Rows are points. The window is the flat piece filled in between its corners: a triangle in 3 columns, a solid with four corners in 4, and so on. A path goes straight from each point to the next, and from the last back to the first. List the points from which the path goes on through the window.
In the rows, zero is written as 128.

Window (4 x 4)
[[129 140  86 149]
 [133 149 128 163]
 [206  83 159  61]
 [104  81 130  88]]
Path:
(1): [105  67 109 160]
(2): [148 127 117 179]
(3): [135 202 140 142]
(4): [ 90 198 120 139]
(5): [119 104 113 196]
(6): [179  64 108  91]
(7): [146 117 149  69]
(8): [ 91 177 110 114]
Through the window after points: none

Window (6 x 6)
[[166 143  80 137  82 187]
 [160  44  90 115 106 152]
 [176  19 113 115 220  68]
 [105 114 120 168 114  74]
 [ 85 109 127  88 182 103]
 [135 132 147 141  91 183]]
Path:
(1): [ 87  95  99 164 163 154]
(2): [ 78 124 117 176 153 152]
(3): [160 141 145  76 111 134]
(4): [146  92 124  78 156  63]
(5): [ 77 101 116 125 183 151]
(6): [121  69  80 158 166 141]
(7): [168  81 100 114 118 118]
(8): [143 105 134  91 116 103]
Through the window after points: 4, 8

Window (8 x 8)
[[149 182  84 116 203 151 177  74]
 [ 53  82 165 140 140  89 137 138]
 [199  83  63   7 130 118 122 142]
 [101 163 171 109 122 124 188 120]
 [ 63 134 167 134 124  85  83 107]
 [126 149 138 131 137  97 145 172]
 [231  95  87  79 144 156 131 100]
 [ 90 142 116 126 123 158 139 136]]
Path:
(1): [ 85 143 194 120 158 119 124 133]
(2): [152 115 176  84 193 164 143 145]
(3): [126 136  96 112 134 127 148 108]
(4): [134 110  94  82 121 111 149 123]
(5): [154 120 134  77 168 127 123 140]
(6): [168 123 135  79 197 199 131 123]
(7): [179 134  66 108 129 104 157  85]
(8): [114 120  95 150 113  48 158 127]
(9): [123 124 154  91 150 147 116 142]
(10): [174 118 114  69 181 148 118 117]
(11): [154 103  88 107 126 110 123 119]
(12): [109 128 111 118 111 100 156 119]
Through the window after points: 2, 4, 6, 8, 12

Window (8 x 8)
[[141  65  84 111 128 138 117  94]
 [163 105 121  92 162 151  97 109]
 [181  35 181  92 158  30 144 224]
 [114 195 100 154  79 113 126 157]
 [126  84  77 153 101 177  67 161]
 [174 209  94 165 112  44 111 122]
 [ 72 105  72 131 188 165 103 171]
 [134 103 123  91 130  81  80 128]]
Path:
(1): [129  77 134 134 167 143 112 137]
(2): [129  98  60  55 106 153  84 166]
(3): [139 147  36  97 142 121 113 191]
(4): [112 145 128 168  89 107 114 139]
(5): [132 114 136 130 119 103 110 119]
(6): [124 115  42  77 137 113  78 168]
(7): [163 168  91 101 104 107 122 206]
(8): [102 113 126 158 123 106 117 138]
(9): [ 56  83 120 178 170 170 118 108]
(10): [155 139  53  90 142 109  88 195]
(11): [142 102  78 100 113 108 105 149]
(12): [118  87 109 155 134 121 108 145]
Through the window after points: 5, 7, 9

Window (9 x 9)
[[138 165 174  30 140  83  84 113 163]
 [ 70  96 131 225  70 211  81  87 121]
 [ 82 121  98 151  49 192  99 152 107]
 [ 49 108 126 174  98 129 151 136 116]
 [106 121  71 166 111 169 121 120 165]
 [194 147 140  63 126  55  98 111 103]
 [178 127 150 110 107 204 178 124 149]
 [207 161 165 119 147 150 123 191 143]
 [162 228 157 106  82  86  92  99 134]]
Path:
(1): [102 152 135 125 146 177 102 117  85]
(2): [132 130 132 169  38  87  73 133 177]
(3): [108 125 123 165  45 145 100 163 154]
(4): [110 162 118 103 106 178 103 100  82]
(5): [ 80 176 136 106 199 223 143  92 156]
(6): [155 152 145 136  63 128 106 140 145]
(7): [111  79 112 169  42 149 105 106 157]
(8): [105 149 141 159 127 181  94 107 114]
(9): [ 74 133  95 133 123 141 101 112  81]
(10): [103 119 145 168  80 135 155 144 167]
(11): [132 125 145 120  83 111 128 141 136]
(12): [102 151 128 136 131 158 104 112  86]
Through the window after points: 3, 7, 9

Window (11 x 11)
[[ 68 103 110 192 143 151 120  75 117 146 140]
 [112 106  73  69 155  60 121  92 194  48 155]
 [ 72 142  56 132 209 121 199 108 163 117  91]
 [160  73  74 186 136 169 157 100 128 158 155]
 [209 135 140 103 173 181 204 105 113 150 104]
 [ 91 161 123 169 183 146 149 121 157 119 175]
 [ 81  55 217 172 138 151 112 146 199  44 159]
 [146 131 163 132 128  44 224 132 120 165 192]
 [180 164 116 166 110  93  98 104 177  52 104]
 [160 157 141 107  87 157 226 111 135  98 169]
 [144 155 143  69  77  97 120 224 149  96 179]]
Path:
(1): [129 155 142 124 145 140 171  80 216 151 123]
(2): [146 100 111 157 135 128 169 137  69  98 164]
(3): [138 122 120 151 160 110 142 135 144  46 138]
(4): [157 138 130 149 110 118 130 100 174 108 128]
(5): [144 139 170 136 136 138 171  86 228 139 169]
(6): [127 130 118 117 136 100 165 167 107  73 158]
(7): [113 110  88 144 159 133 169 120 122  77 156]
(8): [145 126 103 134 136 117 139 108 191 154 119]
(9): [136 124 151 162 146 131 116 108 199 170 162]
(10): [116 111 111 137 156 108 174 138 106  71 140]
(11): [122 104 116 171 157 119 156 123  87 108 141]
(12): [ 59 128 115 161 123 168 114  57 187 155 149]
(13): [154 144 143 146 118 144 182 120 220 153 149]
(14): [109 131 131 156 158 138 156 137  49  83 164]
(15): [171 143  72 160 164 121 149  94  72  52 187]
(16): [124 163 117  99 115 124 190 134 205 187  91]
Through the window after points: 1, 3, 7, 11

Window (12 x 12)
[[ 87 147 131 181  83  77 114  87  85 162 187 179]
 [138  86 129 173 125 138 110  45 188 114  91 108]
 [ 75 102  69 175 120 104 202  91 154  84  82 152]
 [131  86 130 104 128  72  72 180  98 141 218 152]
 [ 43  76 165 151 139 164 144  72 160  95  75 109]
 [ 89 131 184 163 166  96 112  99 230  95 109 123]
 [124 125 105 103 144  98  98 155  82 217 170 225]
 [161 184 116   7 150 185 177 147 101 134 145  92]
 [194 152 157  25 162 143 197 144  48  97  87 133]
 [ 76 139 120 209 149 149  81  92 161  77  61  99]
 [146 151 112  13 178 139 134 100  79  88 158 169]
 [118 132 153 117  92 176 117 116 178  69  87 152]]
Path:
(1): [163 146 145  83 161 150 150 109  99 121 170 144]
(2): [ 95 155  68  94  77  62 105 170  98 138  39 149]
(3): [122 149 114  59 117 119 147 120 124 116  84 137]
(4): [140 133 157 117 164 155 140 116 132 105 144 128]
(5): [133 106 146 141 167 147 130 147 116 112 147 161]
(6): [ 84 114 135 101 114  85 105 104 147 130 128 123]
(7): [ 89 137 116 108  99  88 136 127 111 131 136 139]
(8): [191  93 139 113 190 182 156  73 138 100 162 184]
(9): [ 98 108 113 163 134 135 142 123 131 100 133 155]
(10): [108 125 110 102 121  88 148  96 143 125 106 132]
(11): [115 112 110  81 107  63  93 100 119  93  40 105]
(12): [ 82 111 144 181 145 150 137  96 149 111 159 171]
Through the window after points: 3, 5, 9

Window (12 x 12)
[[117 142 181 124  75 145 121 135 125 132 132 143]
 [ 87  72 125 135 162 177  96 100  55 131  83 111]
 [123 157 119 193 138 177 113 179  53 118 131  99]
 [102 249 165 174 152 174 144  97  82  67 131 105]
 [129 164 107  92  74 145 162 110 131  83 148 135]
 [101 114 109  78  84  77 137 146 144 179 137  95]
 [ 66 115 146 102  95 120 124 196 120 102 140  86]
 [134  80 156 114 122  87 115  47   9  89 127 131]
 [140 172 138  98 140 152  78  96  31  96  90 145]
 [193 138 167  35 166 125 182 202 141 135 164  76]
 [137 117 127 117 142  75 166 206 138 123 113 159]
 [192 107 133 177 165  86  92  97  68  51  69 100]]
Path:
(1): [108 178 176  87  89 114 172 137  48 133  97  89]
(2): [159 125 144 149  84 182 177 134  70  82  40  94]
(3): [102 139 146 100 153  94  87 136 100 110 192 133]
(4): [126 136  85 126 136 151 101 134 110  69 145 145]
(5): [126 156 176 166 115 143 150 158  37 154 107  79]
(6): [108 100 170 134  64 135 154 152  33 133 108  91]
(7): [118 155 128 112 155 130 103 111 118  84 140 109]
(8): [139  85 128 148 196 147 124 125 103 133 183 180]
(9): [108 139 132 114  98 113 134 167  90 103  66  87]
(10): [130 136 140 100 114 141 130 141  70 100  90 121]
(11): [107 143 135 136 127 133 101 103  90  99 148 104]
(12): [135  93 134 153 126 143  81 107 134  88 157 159]
Through the window after points: 4, 8, 12

Window (14 x 14)
[[ 78 128 138  63 134 249  86 186  84  47 183 135 160  81]
 [132 119 125  72  83 111 151 105  99 110  48 146  67 109]
 [122  77 126 129 152 110 102  38  87  79 180 197 146 143]
 [162  94 143 103 138  93 159  74 134 156 145 113 208  46]
 [129  44 164 170 163 117  78 136  69  92  78 143 179 210]
 [148 162 124 135 134 137  94 112 120 160 103 168 117 105]
 [ 50 119 192  69 165 150 101 196 155 151 125 126 230 202]
 [122 134  69 149 108 146 163 104 142 151 113 150  99 108]
 [144 126 159 173 135 145  66 159 123  94 170  91  68 103]
 [111 140 102 133 120 126 103  48 113  91  84 137 133 144]
 [113 163 151 134 183 150 184 138 126 123 123 130 108  79]
 [174 166 116 160 104 131 115 121 123  96 146 151 140 156]
 [117 171  92 130 112  96 166 110  73 160 101 120  88  95]
 [ 71 175 179 152 111 185 167 116 122 160 146 149 123 109]]
Path:
(1): [111 149 129 134 142  92 143 140 107 103 129 133 124  59]
(2): [ 87 142 164 157 146 149 122 148 132  69  90 164  88  46]
(3): [138 140 128 109 144 134 160 113 109 143 131 118 121 130]
(4): [122 155 157  82 139 203 168  81  95 166 151 102 107 150]
(5): [ 93 145 145 157 121 144 139 122 125 128 132 161 132 103]
(6): [109 133 122 143 116 127 108 116 125 104 103 172 138  98]
(7): [181 137 140  97 155 140 132 108  75 193 112 104  85 169]
(8): [141  82 136 111 143 128 113  56  89 129 161 148 120 149]
(9): [108 121 125 143 140 120 112  91 110  73 151 189 160 122]
(10): [115 139 130 148 113 122 112  96 129 112 104 148 144 100]
(11): [113 105 129 104 165 178 150  92  67 127 143 125 120 213]
(12): [127 149 147 128 159 176 148 116 128 141 114 144 118 130]
Through the window after points: 2, 4, 6, 8, 10, 12

Window (14 x 14)
[[151 179 125 137 104 116 118  99  41 121 176 127 157 115]
 [ 60 195 140  72 126 217 115   7 155 160 121 186 205  75]
 [147 107 114 129 127 151 183 149 152 106 160 121 105 105]
 [139 116 151  43 145 164  95 106 143 132 103 161 177 127]
 [ 98 115 112 122  93 146 119 150 135 136  86 146 139  98]
 [140 121 147 125 167 172 101 191 123 248  83 134 128 124]
 [150 197  89 192 129  83 144 112 101 227 101  92 222 142]
 [159 180 124 123 133 108 122 101 124 155 113 125 102 156]
 [ 86 170 159 140 185 121 158 187 117 158  92 139 183 169]
 [157 126 166 157  93 177 121 135  73  86 136  66 126  96]
 [160 122 181 159 147 149 179 175  91  75 103 143 120  76]
 [116 112  90 145 196 153 134 140 122 119  96 131  97 112]
 [ 80 181 153 100 195 131 137 126 141 147 110 127 154  64]
 [ 92 106 124 113 171 102 194 123  83 122  90 116 101 128]]
Path:
(1): [139 118 155 163 166 100 134 108 117 130 165 114 139  97]
(2): [ 94 113 184 191  57 115 110  73 104 124 157 133 119 112]
(3): [134 183 106  85 176 173 148 131 113 146  96 138 180  95]
(4): [114 148 130 111 154 152 171 141  89 124  76 125 123 127]
(5): [126 107 155 160 166 104 140 134 131 124 147 137 138  79]
(6): [151  69 180 140 132 110  76 124 115 179 165 127 137  89]
(7): [131 177 127 128 127 175 150 128 105 122  96 108 134 123]
(8): [109 153 136  84 115 196 149 170 109 109  66 139 115 115]
Through the window after points: 2, 4, 6

Window (14 x 14)
[[146 174 175 154 176 145  87 155  87 108 148 113 117  29]
 [137 179 143 150 184 168  82 159 175 101 104 153 173  42]
 [117 184 194 114 211 116  81 110 186 158 148 179 141 108]
 [143 158 188  83 168 176 105 141 115 144  80 157 136  25]
 [132 163  84  83  71 119 100 110 153  97 152  79 116 111]
 [122 129 108 110 123 161  96 132  96 183 139 185 222 195]
 [127 135 139 137 202 103  95 120 122  89  76 127 101  34]
 [162 106 137 120  91 120 121 163 164 101 123  54 105 139]
 [102 163 138 129 149 150 192 158 113  83 110  86 105  63]
 [140  53  90  58 102 138 145 129 148  89 197  73 141 113]
 [155  99  71 167  41 191 148 109 125 192 161 177 158 156]
 [149 119 101  82  80 117 120 165 157  51 172 136  76 162]
 [ 60  69 132  77  99 181  96 122 142  78 162  83 101 160]
 [ 85 118  61 143  91 177 122 201 112 249 146 181 151 152]]
Path:
(1): [116 110 134 129 105 110 134 160 167 131 133 137 151 116]
(2): [ 88  95 114 115  80 108 118 193 137 107 151 129 155  84]
(3): [139 154 109 126 143 177 131 132 134 150 133 120  95 109]
(4): [145 134 110  81 167 194 138 146 104 127 152 130 112 170]
(5): [ 95 106 122 164  59  88  76 143 172 113 142 122 157  61]
(6): [114 118 138 119 103 121 116 147 137 117 145 128 130 114]
(7): [164 131  82  97 108 172 140 142 140  85 154 134  94 136]
(8): [ 98 175 131  75 226 229 109 157  56 152 121 134  97 165]
(9): [146  99 132 156  56  70  98 125 191  83 150 109 150  35]
(10): [ 71  97 164 114  52  69 103 102 154 131 188 135 142 114]
(11): [154 159 105 121 191 223 127 153 126 133 105 139 135 127]
(12): [118 150 114 113 149 167 100 129 121 120 151 119 124 128]
Through the window after points: 6, 8, 10
